Each wall is flat, endless, passes through zero and stands at right angles to its row. A trip goes straight from one point to another. List the walls that it crosses, first one first.

Walls:
(1): +1.75 -1.26
(2): +3.84 +0.50
(3): -1.41 +1.96
(4): -0.03 +4.99
(5): +0.35 +2.89
(6): -4.45 +0.42
(7): +0.08 +1.02
Trips:
-0.31 +0.36 to +1.03 +1.99 => 2, 6
+2.52 -0.85 to -0.77 +1.68 => 5, 7, 4, 3, 1, 6, 2
-2.11 +3.33 to +3.81 +0.13 => 2, 6, 1, 3
+1.01 -1.20 to +0.47 -0.44 => none

Walls:
(1): +1.62 -1.93 +3.17 -1.03
(2): -0.30 +4.03 -1.25 +1.46
(3): +1.72 +0.92 -2.40 +2.67
(4): -1.47 -1.37 +2.16 -4.26
(5): +3.17 -0.36 -0.76 -1.60
(6): -0.08 -1.36 +3.04 +2.25
(7): +1.00 +1.81 -4.26 +2.09
(8): -0.63 +1.49 -1.12 +0.00
Trips:
-2.07 +1.86 -0.62 -0.34 to -4.53 -2.16 -1.03 +0.48 => 7, 2, 6
-0.40 +1.94 +0.46 +4.88 to -4.12 -3.15 -5.03 +1.53 => 6, 2
-1.74 +1.56 -1.96 +0.55 to -4.17 +1.92 -0.51 +0.73 => 3
-1.47 -2.05 -0.96 +0.23 to -1.14 +0.99 +0.17 -1.47 => 6, 8, 2

Walls:
(1): +0.67 -1.12 -0.88 -2.51 -1.37 +2.06 +3.17 -4.45
(2): +2.01 -0.30 -0.95 +3.81 +3.00 -0.20 +0.86 +2.30
(3): +2.23 -1.47 -1.44 +0.16 +1.66 +2.21 +1.54 +1.61
(4): -0.24 -2.59 +0.98 +0.06 -1.54 +2.59 +3.38 -0.94
(5): +1.33 -1.90 -0.59 +3.63 -0.65 +0.82 -1.14 +1.85
(6): -2.10 -0.85 -4.27 +0.32 +0.60 -1.40 +0.11 -0.87
(7): +0.72 +0.78 -5.18 -1.97 -0.72 +4.10 +2.54 +1.38
(8): +1.17 -2.28 +2.28 -1.41 +2.83 -0.24 -0.87 -0.21
(9): -1.46 +4.57 +3.78 +2.51 +0.97 -0.78 +0.99 +4.31
Trips:
+2.76 -2.68 -1.45 -1.23 +0.13 +2.94 +3.35 +1.69 to +2.46 +1.53 -1.83 +0.32 -2.23 +1.74 +3.51 +1.34 => 8, 9
+2.29 +0.02 +1.88 -2.91 +0.05 -1.35 +0.53 +1.07 to -1.24 +1.11 -0.62 -2.77 -2.26 +0.18 +1.47 -1.55 => 3, 4, 9, 7, 8, 6
+0.18 +2.56 -0.23 +1.12 -1.52 -1.65 -2.14 -1.97 to -1.79 +1.94 -3.03 -0.01 -1.58 +1.37 +1.08 +4.18 => 7, 5, 2, 3
-0.16 +2.46 +0.85 +0.43 -4.70 -0.90 -0.70 -1.97 to -1.46 +3.85 -4.31 +3.63 +1.01 +1.51 +0.96 -0.66 => 6, 7, 5, 2, 1, 3
-1.38 +3.89 -0.70 +1.27 -1.35 +0.34 +0.52 +4.03 to +3.24 +2.14 -0.80 +3.36 -2.92 +0.56 -1.26 -0.42 => none

Walls:
(1): -0.26 -3.43 -0.88 -2.74 -1.10 -0.37 +1.97 +1.31 +0.57 +0.99 +3.85
(2): +1.98 -0.54 +0.54 +3.84 +0.22 -0.63 -0.87 -2.10 +2.76 -1.89 +3.01
(3): +2.47 +2.96 +2.12 -1.78 +0.17 -3.84 +2.98 -3.76 -0.82 -1.50 +1.77
(4): +3.33 -1.19 -1.55 +1.02 -1.08 +1.77 -0.41 +0.58 +0.63 -0.82 -1.76
(5): -0.08 -1.23 +0.72 -2.53 -0.33 +1.12 -0.54 +1.75 -0.99 -3.79 -3.58
(6): -0.70 +2.76 +1.09 -0.45 +0.68 +3.09 -2.74 -0.59 -1.54 +0.33 +1.12
(7): +0.46 -0.07 -1.84 -1.44 -2.68 +0.63 +1.26 +5.50 +1.70 -0.05 -2.41
Trips:
+2.15 -1.30 -1.11 +1.10 +0.02 -1.42 +1.56 +1.48 -1.52 +0.04 +2.38 to +0.73 -2.20 +5.76 -0.10 +0.16 +1.77 -0.15 +0.95 +3.64 +0.13 +3.08 => 7, 4, 6, 3
+1.04 -2.30 -0.43 +3.16 +1.51 -0.83 +0.40 -0.74 -3.77 +0.61 -3.77 to -0.98 +0.43 +1.74 +2.34 -3.55 +1.58 +0.53 +1.62 -1.15 +0.55 +3.18 => 5, 2, 6, 1, 7, 4
+0.05 +2.16 -2.11 +0.76 +1.21 -3.27 +0.52 +1.02 +1.17 -1.77 +1.28 to -1.16 +4.12 +1.26 +1.85 -1.03 -4.61 +0.72 +1.53 -0.92 -0.13 -3.31 => 2, 5
-0.52 +1.27 -0.63 -1.73 -4.37 -0.41 -3.91 -2.72 -1.46 -4.86 +2.59 to +2.50 -4.18 -3.09 +0.74 -0.12 +0.52 -4.14 +4.52 -1.38 +4.67 -3.47 => 4, 3, 1, 7, 2, 6
-1.81 -0.66 +1.18 +2.56 -1.16 +3.75 -0.33 -0.92 -1.39 +0.91 +3.74 to -0.23 +4.01 -0.29 +1.16 +3.07 -2.14 +2.65 -5.36 +1.76 -2.64 +0.49 => 3, 1, 6

Walls:
(1): +0.02 +0.71 -3.02 +0.20 +1.78 -1.50 -0.71 +0.23 +1.66 +0.83 +3.26 -4.28 -1.00 -1.25
(2): -3.75 -2.23 +0.08 +0.38 -0.12 +0.74 -4.20 -4.60 +0.72 +1.63 -0.04 -0.73 -0.49 -3.28
(3): +2.20 -0.50 +2.01 -0.27 +1.47 -2.76 +2.31 -0.24 +1.23 -0.63 -2.75 +0.71 +0.13 -1.75
(4): -0.29 -2.09 -4.64 +1.35 +0.69 -3.35 -2.39 -1.23 +2.13 -4.27 -0.47 +1.46 -2.70 +3.10
(5): -1.23 -2.73 -0.88 +1.77 +0.16 +2.47 +4.04 +1.21 -1.26 -2.07 +0.39 -2.19 -0.51 +3.05
(6): -1.23 -3.14 +0.12 -2.11 +3.71 +0.98 -2.14 -1.10 +0.50 +2.15 -1.95 +0.05 -1.81 +1.79
(7): -1.83 +1.50 -2.89 +0.12 -1.77 -2.18 +0.65 +2.44 +0.74 -2.18 -0.24 -0.78 +0.88 +0.28
(8): +4.34 +1.69 +0.46 -1.93 +1.66 -1.98 +3.36 +3.23 -0.43 -0.84 -3.77 +1.21 +0.33 +0.80
(9): +3.41 +0.97 -0.21 +0.08 -3.85 -0.30 +3.64 +0.47 -2.91 +1.43 -1.10 -1.94 +0.26 +0.16
(10): -1.67 -1.07 -3.98 -1.13 +2.20 +2.56 +1.60 -4.21 -0.60 -1.79 -2.75 -2.04 +2.14 -0.99
Trips:
+0.19 -2.02 -1.37 +2.42 -3.53 +0.38 -7.26 -4.43 +2.82 +3.17 +0.14 -2.70 -3.97 +1.69 to -0.74 -1.38 +1.21 +1.90 +3.01 -3.23 -0.76 -0.08 -1.95 +4.10 -0.15 -2.21 -3.57 -0.79 => 3, 4
+0.46 +0.58 +1.80 -0.20 -1.03 +1.60 -0.02 +1.91 +0.42 -0.05 -2.36 +3.85 -1.58 -1.46 to +1.40 -0.92 +2.94 +2.14 -0.82 +2.60 +0.36 +1.66 +3.59 -0.96 -2.38 +0.40 -3.42 +0.31 => 6, 5, 4
-0.61 -1.55 -2.58 +1.10 +1.31 +3.61 -0.66 -3.51 +2.18 -1.01 +0.32 +0.89 +0.98 +1.48 to -3.24 -2.50 +1.22 -0.23 +1.11 +2.25 -0.70 -3.55 -3.67 +0.05 -0.51 -3.56 -0.87 -3.09 => 4
-2.33 -1.52 -2.27 +0.26 -0.14 -0.28 +0.01 -0.25 -1.91 +1.87 -2.48 +2.08 -1.39 -1.62 to +1.19 -0.70 -2.79 -0.79 -1.49 -5.12 -3.42 -2.32 -2.41 +0.73 -1.78 +2.48 +0.88 -1.45 => 3, 9, 8

Walls:
(1): +1.29 +1.61 +3.13 -0.92 +0.85 -1.67 +2.69 -2.91 +0.70 -0.46 +0.16 -0.63 -1.37 -0.74 +0.50 -0.67 +0.74 +2.36 -1.03 -1.03
(2): +2.14 +5.18 -0.71 +0.19 +0.69 -2.91 -1.80 +0.03 -5.84 -1.32 +5.13 -2.03 +2.08 +3.85 -3.10 +1.74 -1.92 -4.57 -2.27 +2.15
(3): +1.44 +1.02 +1.10 -0.92 +0.34 +1.35 -2.75 +0.06 -0.83 +3.73 +2.57 +2.01 -2.09 -0.36 -0.31 -0.16 +0.44 +2.95 -1.82 -1.19
(4): +4.97 +1.37 +1.59 -5.50 +1.46 -0.51 -0.64 +0.58 -1.92 +2.41 -1.26 -0.88 +3.06 +3.08 -3.26 -0.72 -0.84 -2.47 -4.92 +2.95
(5): -1.39 +5.90 -2.71 +2.43 +1.70 +1.20 +1.44 -1.51 +0.53 +2.05 -1.51 -1.86 -0.09 +2.58 +2.62 -1.71 -0.06 +1.07 -3.71 -0.32
(6): -0.06 +2.76 -1.64 -0.61 +0.45 +2.66 -0.29 -2.14 -1.35 -2.08 +2.01 +2.05 +3.44 +1.45 +1.06 +1.25 +0.11 -3.17 +1.78 +0.71
(7): -2.55 +3.90 +1.05 +0.18 -3.15 -3.21 -3.73 +0.40 +1.58 -1.60 -1.39 +0.53 +4.27 -0.43 +2.06 +0.22 +2.46 -0.51 +4.48 +4.18
(8): -1.12 +0.23 +5.26 -3.24 -1.96 +0.43 +1.01 -1.82 +1.19 -0.49 +2.03 +1.66 -0.30 +1.57 +0.77 +0.50 -1.21 -2.17 -1.45 -2.76
Trips:
+1.17 +1.26 +2.83 -2.44 -1.32 +0.31 +0.99 +1.96 +2.78 -0.86 +4.40 -1.19 -1.58 -0.73 +0.92 +0.92 -1.30 +2.00 +2.08 -2.64 to +1.16 -2.82 +3.80 +2.15 +0.79 -1.55 -3.07 +0.82 -2.06 -0.87 +1.71 -0.38 -5.68 -0.43 -0.94 +0.29 -1.24 -2.00 +1.11 +2.46 => 2, 1
-1.00 -2.09 -1.55 -0.91 -2.45 +5.34 -1.04 +1.93 +0.80 +1.93 +0.23 +1.39 +1.66 +1.41 +0.00 +0.67 -0.42 -0.24 +2.96 +0.94 to -0.62 +1.02 -1.00 +1.01 +1.71 -0.15 -4.73 +3.30 +3.82 +1.85 +1.09 +0.79 +2.70 +1.83 -6.44 -2.08 +0.18 -1.62 +4.31 +0.79 => 4, 2
+0.47 -0.62 +0.75 -2.67 +2.90 -1.84 +0.41 -5.12 +0.37 +0.28 +1.88 -1.15 +1.69 +0.05 -0.59 -1.19 +0.59 -0.85 -0.68 -1.75 to +3.61 +0.96 -5.78 +2.46 -1.59 -0.85 +2.68 -0.48 -3.51 -2.19 +0.16 -1.11 -0.16 -1.72 -0.24 +3.44 +0.44 -0.84 -1.34 +0.51 => 3, 8, 1, 4
-1.12 +2.57 +2.65 -3.69 -2.16 +2.30 +0.01 -0.56 +1.17 -0.55 +0.88 +3.32 +4.39 +3.12 +0.28 -4.26 -0.59 +3.19 -0.58 +5.08 to +1.91 -3.01 +1.23 -4.05 -0.60 -3.09 -3.74 -0.13 +2.67 -3.10 -2.35 -0.29 +1.86 -1.99 -3.62 +0.40 -2.13 +0.42 -3.02 -0.60 => 5, 2, 6, 3
